Every row gives one point. The ring and each string are closed loops that go straight from each point to the next, and from the last back to the first. Before rounding, they use only three directions, however many columns there are. How many times does the string pass through the ring? Passing back the other way cancels.

Ring:
[[-1.8 -3.6  1.4  5.4]
 [ 0.3 -3.5  1.3  6.2]
 [ 1.1 -2.1  1.0  4.7]
 [ 0.9 -0.3  0.8  1.7]
 [-0.3  1.3  0.6 -1.4]
 [-2.0  2.2  0.5 -3.3]
 [-3.5  2.2  0.4 -3.5]
 [-5.1  1.1  0.4 -1.7]
 [-5.0 -0.5  0.7  0.5]
 [-3.7 -2.4  1.1  3.3]]
String (23 x 4):
[[-3.7  1.7 -0.2  0.3]
 [-3.1  0.8  0.5 -0.6]
 [-5.1  1.9 -0.2 -0.9]
 [-6.9  2.2 -0.2 -2.2]
 [-7.6  1.3  0.0 -1.2]
 [-5.3 -0.6  1.1 -0.8]
 [-2.6 -1.6  1.6 -0.2]
 [-2.8 -0.8  0.6  2.5]
 [-3.6 -1.9  0.6  4.5]
 [-3.2 -4.8  1.3  7.7]
 [-1.2 -5.7  1.9  7.9]
 [-0.2 -5.6  1.6  9.0]
 [ 0.9 -4.3  1.9  5.4]
 [ 0.0 -2.5  1.4  3.2]
 [ 0.9 -2.6  1.7  2.8]
 [ 2.6 -2.8  1.8  3.2]
 [ 0.1 -1.4  1.4  0.9]
 [-0.8 -0.4  0.5  2.4]
 [-0.2  0.8  0.1  2.0]
 [ 0.4  2.4  0.0 -0.8]
 [ 0.8  1.7  1.3 -4.9]
 [-0.9  0.6  1.2 -2.6]
 [-2.4  0.2  0.5  1.0]]
Times through: 3

Ring (8 x 6):
[[ 1.2  1.1 -4.2 -1.3  1.7 -0.7]
 [ 1.4  2.4 -2.7  2.8  0.6 -0.6]
 [ 0.8  2.7  0.2  6.7 -0.9 -0.7]
 [ 0.3  1.5  2.6  5.8 -0.8 -0.6]
 [ 0.4  0.1  2.9  1.7  0.6 -0.4]
 [ 0.4 -0.8  1.6 -1.8  1.7 -0.4]
 [ 0.2 -1.6 -1.4 -5.5  2.5 -0.6]
 [ 0.4 -1.0 -4.2 -5.8  2.5 -0.8]]
String, 22 rows:
[[ -0.4  -1.4  -2.4  -4.1   1.4  -0.9]
 [ -1.9  -3.1  -5.4  -7.2   0.8  -1.6]
 [ -1.2  -3.3  -7.5 -10.9   2.4  -1.4]
 [  1.7   0.0  -3.8  -5.7   3.6  -0.4]
 [  2.5   1.7  -0.8  -1.0   3.1   0.0]
 [  0.3   0.0  -3.1  -2.2   1.3  -0.9]
 [ -1.2  -1.7  -6.6  -5.3   0.6  -1.5]
 [ -0.9  -2.3  -9.0  -9.3   2.0  -1.5]
 [  1.0  -0.8  -5.3  -7.3   3.4  -0.7]
 [  1.7  -0.2  -2.8  -5.8   3.7  -0.3]
 [ -0.9  -3.4  -5.5 -10.6   2.8  -1.2]
 [ -1.7  -4.5  -4.6 -11.5   2.5  -1.3]
 [  1.4  -0.8   0.9  -4.8   3.5  -0.1]
 [  2.5   1.7   2.1   0.7   2.8   0.2]
 [  0.1  -0.2  -0.4  -0.6   0.9  -0.7]
 [ -1.2  -1.8   0.4  -2.0   0.2  -1.0]
 [ -1.2  -2.2   2.4  -1.6   0.3  -0.9]
 [  0.6  -0.6   4.6  -0.3   1.7  -0.2]
 [  2.7   1.5   4.5   1.1   3.0   0.4]
 [  0.7   0.2   0.5  -0.4   1.4  -0.5]
 [ -0.7  -1.6  -0.9  -3.2   1.0  -0.9]
 [ -1.7  -2.9  -2.9  -5.7   0.7  -1.4]]
Times through: 3
String, 25 rows:
[[ 1.4  0.3  4.0  0.2  2.2  0.0]
 [-0.6 -2.2  1.5 -3.9  1.5 -0.7]
 [-1.9 -2.8 -2.2 -4.6  0.3 -1.4]
 [-0.3 -0.7 -1.5 -1.7  0.8 -0.9]
 [ 1.9  1.1  0.9 -0.4  2.5 -0.1]
 [ 1.6  0.6  0.5 -1.4  2.5 -0.2]
 [-0.8 -1.5 -2.2 -3.4  0.8 -1.1]
 [-2.4 -4.0 -3.4 -7.8  0.7 -1.5]
 [-0.1 -0.7 -1.0 -2.0  1.0 -0.8]
 [ 1.9  1.4  1.3  0.7  2.1 -0.1]
 [ 2.1  0.7  4.0 -0.1  2.8  0.2]
 [ 0.5 -0.5  4.7  0.6  1.3 -0.2]
 [-1.7 -1.5  2.2  1.5 -1.1 -1.1]
 [-1.7 -0.9  0.3  2.0 -1.5 -1.3]
 [ 0.4  0.8  0.7  2.4  0.2 -0.6]
 [-1.4 -0.3 -0.7  2.7 -1.6 -1.3]
 [-1.6  0.7  1.2  7.0 -3.0 -1.3]
 [ 0.3  2.6  3.4  9.4 -1.9 -0.7]
 [ 0.2  2.7  3.6 10.2 -2.3 -0.7]
 [-1.6  0.6  0.7  6.6 -2.9 -1.4]
 [-0.9  0.4  0.3  4.1 -1.5 -1.1]
 [-1.8  0.1  1.9  6.1 -2.8 -1.3]
 [-0.1  0.9  4.2  5.9 -1.0 -0.6]
 [ 1.4  1.5  4.9  4.3  0.9  0.0]
 [ 2.0  1.5  3.5  2.3  1.9  0.1]]
Times through: 1

Ring (6 x 8):
[[ 0.9  0.8  1.9 -4.3  0.6 -5.1 -2.2 -0.4]
 [ 2.4  1.9 -1.3 -1.7  0.5 -1.7  2.2  0.9]
 [ 3.4  1.6 -3.6  1.5 -2.0  1.8  4.6  1.5]
 [ 3.6  0.5 -3.8  3.6 -5.4  3.5  4.1  1.2]
 [ 1.2 -1.0 -0.1  0.7 -4.7 -0.4 -0.5 -0.5]
 [ 0.1 -0.7  2.4 -2.9 -1.8 -4.4 -3.2 -1.2]]
String, 25 rows:
[[ 3.6  1.7 -2.9  0.8 -2.4  1.1  3.5  1.5]
 [ 6.2  3.5 -5.4  1.8 -2.7  3.4  6.3  3.1]
 [ 5.0  3.3 -4.1  0.2 -0.8  1.4  5.2  2.5]
 [ 2.3  2.4 -1.3 -2.7  2.3 -2.6  2.6  1.1]
 [-0.3  0.8  1.5 -4.3  2.9 -5.4 -0.6 -0.6]
 [ 0.2  0.3  1.2 -3.0  0.6 -4.1 -0.9 -0.5]
 [ 2.4  1.0 -0.8 -1.0 -1.9 -1.3  0.8  0.5]
 [ 2.3  1.3  0.2 -2.5 -1.1 -2.8 -0.6  0.4]
 [ 2.4  1.4  1.3 -3.8 -1.1 -4.1 -2.2  0.2]
 [-0.1 -0.1  4.2 -5.8  0.0 -7.2 -5.4 -1.4]
 [-2.2 -1.4  5.4 -6.0  0.7 -8.3 -6.4 -2.5]
 [-2.3 -1.6  4.0 -4.2  0.6 -6.6 -4.2 -2.3]
 [ 1.3  0.2  0.1 -1.3 -1.7 -2.1 -0.2 -0.1]
 [ 3.1  1.3 -0.8 -1.2 -2.5 -1.2  0.4  0.8]
 [ 3.4  2.0  0.5 -3.6 -1.3 -3.4 -1.4  0.8]
 [ 1.4  1.8  2.7 -6.3  1.8 -6.8 -3.3 -0.1]
 [-0.7  0.3  2.7 -5.1  2.4 -6.4 -2.5 -1.0]
 [-0.8  0.2  2.1 -4.3  2.5 -5.7 -1.5 -1.0]
 [ 0.8  0.3  0.2 -1.6 -0.6 -2.5  0.2 -0.2]
 [ 4.4  2.2 -2.8  0.2 -2.5  0.8  3.1  1.8]
 [ 6.4  3.7 -5.3  1.5 -2.5  3.2  6.2  3.2]
 [ 4.6  2.7 -4.9  1.7 -1.5  2.7  6.4  2.4]
 [ 1.8  1.0 -3.0  1.1 -0.4  0.8  4.7  0.9]
 [-0.2 -0.4 -0.3 -0.5  0.0 -1.8  1.5 -0.5]
 [ 1.6  0.4 -0.8 -0.4 -1.7 -1.1  1.2  0.2]]
Times through: 4

Ring (10 x 9):
[[-1.3  1.2  3.8  2.2  1.2 -2.6 -0.3  0.6  0.0]
 [-1.2  2.4 -0.2  1.1 -0.6 -2.2 -0.3 -1.9 -0.9]
 [ 0.0  1.5 -3.9  0.1 -1.5 -0.9  0.2 -3.2 -1.1]
 [ 1.3  0.0 -5.9 -0.5 -1.5  0.2  0.8 -3.5 -0.9]
 [ 1.9 -3.5 -6.8 -1.0 -0.7  2.0  1.8 -2.2 -0.2]
 [ 0.3 -5.1 -5.0 -0.8  0.3  2.3  2.0 -0.5  0.3]
 [-1.8 -5.6 -1.6 -0.2  1.4  1.8  1.9  1.4  0.7]
 [-2.8 -4.7  3.0  1.2  2.7  0.3  1.3  3.2  1.1]
 [-2.0 -2.9  5.2  2.2  2.9 -1.0  0.7  3.3  1.1]
 [-1.3 -0.8  5.4  2.5  2.4 -2.1  0.2  2.3  0.7]]
String:
[[ -3.3  -1.9   2.7   1.3   1.6  -0.8   0.6   1.7   0.3]
 [ -6.0  -1.0   5.7   1.9   2.1  -1.9   0.1   2.8   0.3]
 [ -2.0  -0.9   8.8   3.5   3.5  -2.8   0.0   4.0   1.2]
 [  2.2  -0.7   8.0   3.9   3.6  -2.9   0.1   3.3   1.5]
 [ -2.1   1.7   7.8   3.4   2.3  -3.8  -0.7   2.2   0.4]
 [ -4.5   2.2   4.7   2.1   0.9  -3.1  -0.7   0.7  -0.4]
 [ -4.9   0.7   1.3   0.8   0.1  -1.6  -0.1  -0.2  -0.7]
 [ -5.7   3.5   2.5   1.4  -0.5  -3.1  -0.9  -1.0  -1.2]
 [ -3.3   4.5   1.4   1.5  -0.9  -3.4  -1.1  -2.1  -1.4]
 [  0.3   4.6  -0.6   1.5  -1.3  -3.1  -0.8  -3.3  -1.3]
 [ -4.2   4.9  -2.1   0.3  -2.4  -2.7  -1.0  -3.9  -2.1]
 [ -5.5   1.7  -1.7  -0.1  -1.4  -1.3  -0.2  -2.1  -1.5]
 [ -2.3  -0.1  -1.9   0.2  -0.5  -0.6   0.4  -1.4  -0.7]
 [ -3.6  -0.2  -1.8   0.0  -0.5  -0.5   0.4  -1.2  -0.8]
 [ -1.3   1.0  -7.3  -1.2  -2.6   0.2   0.5  -4.5  -1.7]
 [  0.5  -0.4  -8.1  -1.3  -2.3   1.0   1.0  -4.2  -1.3]
 [ -0.9  -1.2  -7.9  -1.5  -2.1   1.3   1.1  -3.7  -1.2]
 [  4.4  -3.7 -10.0  -1.5  -1.5   2.7   2.1  -3.7  -0.3]
 [  6.4  -5.4  -9.9  -1.4  -0.6   3.4   2.6  -2.9   0.3]
 [ -0.4  -4.8  -8.4  -1.9  -1.0   3.1   2.1  -2.1  -0.3]
 [ -4.0  -3.1  -4.0  -1.0  -0.4   1.4   1.3  -0.8  -0.5]
 [ -2.5  -2.9  -2.2  -0.2   0.3   0.8   1.2  -0.1  -0.1]
 [ -4.8  -4.5  -2.8  -0.9   0.4   1.7   1.6   0.5   0.0]
 [ -5.8  -6.3  -2.2  -1.0   1.1   2.5   2.0   1.8   0.4]
 [ -5.1  -2.7  -0.3   0.0   0.6   0.3   0.9   0.8  -0.1]
 [ -0.5  -3.6  -0.2   0.7   1.5   0.5   1.3   1.1   0.6]
 [  0.6  -4.8   0.9   1.1   2.3   0.7   1.6   2.1   1.2]
 [ -1.3  -7.2   5.1   1.9   4.4   0.9   1.9   5.4   2.2]
 [ -4.4  -5.1   6.4   2.0   3.8  -0.2   1.2   5.1   1.6]
 [ -6.6  -2.5   5.3   1.5   2.4  -1.0   0.5   3.4   0.5]]
Times through: 1
String (30 x 9):
[[-4.2  0.2  3.0  1.4  0.9 -1.8  0.0  0.9 -0.2]
 [ 0.1 -1.2  1.0  1.4  1.1 -0.9  0.6  0.4  0.3]
 [ 3.8 -0.3  3.3  2.8  2.0 -2.0  0.3  0.8  0.8]
 [ 0.2  2.3  5.6  3.1  1.6 -3.6 -0.6  0.8  0.2]
 [-2.7  3.7  6.8  3.2  1.3 -4.4 -1.2  0.8 -0.3]
 [-6.0  1.9  3.6  1.5  0.4 -2.6 -0.6  0.4 -0.7]
 [-3.6 -0.1  1.6  1.1  0.6 -1.4  0.2  0.3 -0.3]
 [ 0.5 -1.2  1.9  1.7  1.5 -1.1  0.6  0.8  0.5]
 [ 2.2 -1.3  6.6  3.4  3.3 -2.3  0.4  2.9  1.4]
 [ 1.3 -2.4  9.5  4.1  4.6 -2.5  0.4  4.9  2.0]
 [-4.7 -2.1  6.6  2.2  2.9 -1.6  0.4  3.7  0.9]
 [-5.3 -2.4  3.7  1.2  1.9 -0.8  0.6  2.5  0.4]
 [-0.4 -3.3  1.2  1.2  1.8  0.0  1.1  1.6  0.8]
 [ 1.6 -4.7  0.8  1.2  2.4  0.7  1.6  2.0  1.3]
 [-1.4 -8.2  1.4  0.6  3.4  2.2  2.4  4.1  1.9]
 [-5.6 -7.4 -0.3 -0.5  2.1  2.5  2.2  3.2  1.0]
 [-5.1 -5.2 -1.5 -0.6  1.1  1.8  1.7  1.5  0.3]
 [-3.2 -7.6 -3.3 -1.1  1.4  3.2  2.5  1.8  0.8]
 [-0.3 -8.4 -4.2 -1.0  1.6  3.6  2.8  1.6  1.2]
 [-5.0 -6.8 -3.5 -1.4  0.9  3.0  2.2  1.3  0.4]
 [-5.1 -4.1 -1.8 -0.6  0.6  1.4  1.4  0.8  0.0]
 [-1.9 -3.0 -0.9  0.3  0.8  0.5  1.1  0.5  0.2]
 [ 2.4 -4.6 -0.9  0.8  1.8  1.0  1.7  1.1  1.0]
 [-0.5 -7.1  0.9  0.7  3.0  1.8  2.2  3.3  1.6]
 [-1.9 -6.5  3.0  1.2  3.4  1.1  1.8  4.1  1.7]
 [ 2.0 -5.8  3.4  2.0  3.7  0.5  1.8  3.7  2.0]
 [ 2.4 -3.8  1.9  1.8  2.5  0.0  1.3  2.0  1.3]
 [ 1.2 -3.7  6.5  3.0  4.0 -1.2  1.0  4.2  1.9]
 [-0.8 -1.8  8.0  3.3  3.7 -2.3  0.3  4.0  1.4]
 [-4.8  0.2  5.9  2.2  1.9 -2.5 -0.2  2.2  0.2]]
Times through: 4

Ring:
[[ 0.6 -1.9 -1.4 -5.6  0.2 -0.5 -1.4 -1.7 -6.2  0.6 -2.4]
 [ 1.5 -1.8 -0.1 -4.2  2.2 -1.6 -0.9 -1.6 -5.2  1.5 -3.6]
 [ 0.2  0.8  0.3 -0.1  2.1  0.9 -0.7 -0.7  1.6  1.4 -2.1]
 [-2.7  3.9 -1.1  2.5 -0.9  5.6 -1.0  0.0  8.1  0.1  1.4]
 [-3.8  1.6 -2.1  1.5 -3.6  4.6 -2.2  0.3  4.1 -1.7  1.8]
 [-1.7 -1.0 -2.2 -3.1 -2.5  1.6 -2.1 -0.8 -3.1 -1.0 -0.3]]
String (25 x 11):
[[-1.8  1.8 -1.3 -0.2 -0.9  3.6 -1.2 -0.5  3.2  0.1  0.3]
 [-2.3  1.3 -1.0  1.4 -1.2  3.1 -1.6  0.0  3.5 -0.5  0.2]
 [-3.3  4.2 -2.3  0.7 -2.6  6.9 -1.1 -0.4  7.3 -0.4  2.5]
 [-5.4  4.6 -2.7  3.8 -4.8  8.3 -2.0  0.7 10.2 -2.0  4.2]
 [-4.9  0.7 -1.7  4.6 -4.4  3.9 -2.9  1.4  5.1 -2.8  2.0]
 [-3.6 -0.6 -1.4  2.5 -3.3  2.1 -2.8  0.8  1.7 -2.2  0.6]
 [-4.4 -0.4 -2.4  1.3 -5.0  3.2 -3.1  0.7  1.1 -2.8  1.6]
 [-3.0  1.6 -3.1 -2.4 -3.8  5.1 -1.8 -0.8  1.3 -1.2  1.9]
 [-1.5  1.0 -1.7 -1.9 -1.3  3.0 -1.4 -0.9  0.6 -0.1  0.0]
 [-1.3 -2.1 -0.9 -0.9 -1.2 -0.4 -2.3 -0.2 -3.1 -0.9 -1.6]
 [-0.7 -3.0 -2.1 -5.3 -2.1 -0.6 -2.3 -1.2 -7.6 -0.9 -1.7]
 [ 0.1 -1.1 -2.7 -8.1 -1.4  1.3 -1.4 -2.3 -6.9  0.3 -1.2]
 [-0.2  0.0 -1.8 -4.9 -0.5  1.8 -1.1 -1.7 -3.1  0.6 -1.1]
 [-0.2 -1.3 -0.9 -2.8  0.1 -0.1 -1.5 -1.0 -3.5  0.3 -2.1]
 [ 1.6 -4.1  0.1 -4.5  1.9 -3.8 -1.6 -1.3 -8.6  0.8 -4.6]
 [ 2.3 -3.9  0.4 -4.9  2.9 -4.1 -1.2 -1.6 -8.8  1.4 -5.2]
 [ 0.5 -2.4  0.2 -1.7  1.5 -2.0 -1.5 -0.7 -4.1  0.6 -3.4]
 [ 1.4 -3.0  1.0 -1.6  2.9 -3.5 -1.3 -0.7 -5.1  1.1 -4.6]
 [ 2.3 -2.3  1.6 -1.7  4.5 -3.5 -0.7 -1.0 -4.2  2.1 -5.3]
 [ 1.3  0.8  0.5 -1.6  3.4  0.4 -0.2 -1.3  0.5  2.2 -2.9]
 [-0.4  2.0 -0.8 -1.3  1.0  2.9 -0.6 -1.1  2.5  1.2 -0.8]
 [-0.9  0.5 -0.5  0.1  0.4  1.6 -1.2 -0.4  1.4  0.4 -1.2]
 [-1.2  2.1  0.3  2.8  1.3  2.6 -0.8  0.0  5.6  0.8 -0.9]
 [-2.4  6.5 -0.9  3.2  0.3  7.8  0.0 -0.3 12.4  1.2  2.1]
 [-2.2  4.5 -1.8  0.1 -1.0  6.6 -0.6 -0.8  7.3  0.6  1.7]]
Times through: 3
String (25 x 11):
[[-1.0  2.1  0.4  2.7  1.6  2.4 -0.7  0.0  5.6  1.0 -1.1]
 [-2.0  5.3 -0.7  2.7  0.5  6.4 -0.2 -0.3 10.2  1.1  1.3]
 [-2.4  5.3 -1.7  1.1 -0.9  7.3 -0.4 -0.6  9.1  0.7  2.1]
 [-1.5  1.2 -1.2 -0.6 -0.7  2.9 -1.3 -0.6  2.0  0.1 -0.2]
 [-2.7  1.5 -0.8  2.7 -1.4  3.3 -1.7  0.4  4.9 -0.7  0.5]
 [-4.3  3.0 -1.4  4.5 -2.9  5.6 -1.9  0.9  8.3 -1.5  2.2]
 [-5.1  4.4 -2.5  3.8 -4.4  7.9 -1.9  0.7  9.8 -1.8  3.8]
 [-2.6  3.0 -2.3 -0.7 -2.4  5.7 -1.3 -0.7  4.5 -0.4  1.7]
 [-2.2  0.6 -1.4  0.0 -1.7  2.7 -1.8 -0.2  1.5 -0.7  0.1]
 [-3.0 -0.6 -1.5  1.1 -2.9  1.9 -2.5  0.4  0.5 -1.7  0.2]
 [-3.9 -1.5 -2.4  0.3 -4.8  2.0 -3.2  0.5 -1.3 -2.8  0.9]
 [-2.7  0.1 -2.9 -2.9 -3.8  3.5 -2.2 -0.8 -1.2 -1.4  1.1]
 [-1.5  1.0 -2.3 -3.2 -1.9  3.5 -1.4 -1.2 -0.2 -0.2  0.3]
 [-1.2 -0.5 -1.0 -1.1 -0.7  1.1 -1.7 -0.5 -0.9 -0.2 -1.1]
 [-0.4 -2.6 -1.2 -3.5 -0.8 -0.9 -2.0 -0.9 -5.8 -0.4 -2.2]
 [ 1.1 -2.8 -2.1 -8.6 -0.3 -1.0 -1.5 -2.4 -9.7  0.6 -2.7]
 [ 1.5 -1.7 -1.8 -8.4  0.6 -0.3 -0.9 -2.6 -8.0  1.3 -2.7]
 [ 0.7  0.1 -1.6 -6.1  0.6  1.5 -0.7 -2.2 -3.7  1.3 -1.6]
 [-0.6 -0.7 -0.7 -1.4  0.1  0.5 -1.5 -0.7 -1.4  0.2 -1.7]
 [ 1.4 -3.1  0.5 -2.8  2.3 -3.1 -1.4 -1.0 -6.0  1.0 -4.3]
 [ 2.6 -2.9  1.0 -3.6  4.1 -3.8 -0.8 -1.5 -6.5  2.1 -5.3]
 [ 1.7  0.0  0.2 -3.4  3.3 -0.3 -0.3 -1.7 -2.0  2.3 -3.3]
 [-0.3  1.6 -1.0 -2.2  0.7  2.7 -0.7 -1.2  1.3  1.1 -0.9]
 [-0.6  0.6 -0.5 -0.7  0.7  1.6 -1.1 -0.7  1.0  0.7 -1.3]
 [-0.7 -0.2  0.1  0.9  0.9  0.4 -1.4 -0.2  0.9  0.4 -1.9]]
Times through: 5

Ring (8 x 12):
[[ 4.0 -2.4 -2.5  1.1 -2.9  4.5 -1.4  1.3  2.4 -0.2 -5.9 -4.4]
 [ 3.5 -3.0 -3.7  2.6 -2.9  1.5 -1.5  0.9  0.3 -1.9 -5.8 -1.8]
 [ 2.6 -3.3 -3.6  3.3 -2.6 -2.0 -0.6 -1.0 -0.9 -3.3 -3.0  1.8]
 [ 1.1 -1.4 -2.2  2.4  0.4 -5.3 -0.9 -1.4 -1.5 -2.7  1.3  5.5]
 [ 0.5  0.1 -1.0  1.1  2.4 -5.6 -1.4 -0.9 -0.9 -1.3  3.3  6.1]
 [ 1.5  0.3  0.5 -0.9  1.4 -0.8 -0.8 -1.0  2.3  0.7  2.7  1.8]
 [ 2.9 -0.8  0.6 -1.5 -1.0  3.6 -0.1 -1.2  4.5  1.4  0.3 -2.5]
 [ 4.1 -2.1 -1.0 -0.5 -3.1  6.3 -0.5  0.2  4.5  1.0 -4.3 -5.7]]
String:
[[ 4.0 -2.7  0.2 -1.3 -4.3  6.4  1.5 -2.9  6.0  0.7 -1.4 -5.3]
 [ 3.7 -0.9  1.4 -2.8 -2.2  7.3  0.5 -1.3  6.9  2.7 -0.6 -5.9]
 [ 2.5  0.4  0.7 -1.8  0.7  3.1 -1.3  0.5  4.0  2.2  0.1 -2.1]
 [ 2.5 -1.1 -0.9  0.1 -0.6  1.0 -0.8 -0.4  2.2  0.0 -0.7 -0.4]
 [ 3.2 -2.3  0.1 -0.8 -3.2  3.7  1.2 -3.0  4.7  0.1  0.0 -2.7]
 [ 1.2  0.7  1.3 -1.6  1.8 -1.1 -0.4 -1.7  2.9  1.1  4.5  2.4]
 [-0.9  3.1  0.4 -0.2  6.9 -8.2 -3.1  1.1 -1.7  0.4  6.4  9.0]
 [ 0.2  1.0 -1.2  1.2  4.0 -6.2 -2.7  0.9 -1.8 -0.8  2.7  6.6]
 [ 2.7 -2.5 -1.5  1.0 -2.4  0.6  0.3 -2.0  1.9 -1.4 -0.9 -0.1]
 [ 2.6 -3.7 -2.0  2.0 -3.7 -1.0  1.4 -4.0  1.3 -3.1  0.0  1.5]
 [ 0.8 -2.2 -3.8  4.2  0.2 -8.2 -1.1 -1.4 -3.9 -4.6  0.6  7.9]
 [ 1.3 -2.7 -4.1  4.3 -0.7 -6.5 -1.1 -1.1 -3.3 -4.5 -0.9  6.1]
 [ 3.0 -4.5 -3.2  3.1 -4.7 -0.9  1.1 -3.4  0.4 -3.9 -2.2  0.9]
 [ 3.2 -3.7 -2.2  1.7 -4.1  1.1  0.9 -2.8  1.9 -2.3 -2.0 -0.8]
 [ 1.8 -1.6 -2.6  2.3 -0.1 -3.3 -1.4 -0.2 -1.0 -2.2 -0.9  3.3]
 [ 0.3 -0.7 -3.2  3.5  2.4 -8.5 -2.3  0.1 -4.0 -3.4  1.3  8.4]
 [ 0.5 -1.3 -2.2  2.7  1.1 -7.4 -0.7 -2.0 -2.3 -3.3  3.0  7.6]
 [ 2.8 -3.1 -1.1  0.8 -3.5  0.9  1.3 -3.6  2.7 -1.8  0.1 -0.2]
 [ 3.0 -2.7 -1.1  0.6 -3.1  1.7  0.8 -2.7  2.9 -1.2 -0.6 -1.0]
 [ 1.8 -0.8  0.6 -0.8 -0.3 -0.3  0.5 -2.8  3.0  0.0  3.2  1.4]
 [ 0.7  2.2  2.0 -2.4  3.9 -1.3 -1.3 -0.4  3.0  2.4  5.3  2.7]
 [ 1.8  0.5 -0.1 -0.7  1.7 -0.1 -1.7  0.6  1.9  1.1  0.9  0.9]
 [ 2.7 -1.5 -1.1  0.3 -1.3  1.4 -0.6 -0.7  2.3 -0.3 -1.1 -0.8]]
Times through: 2
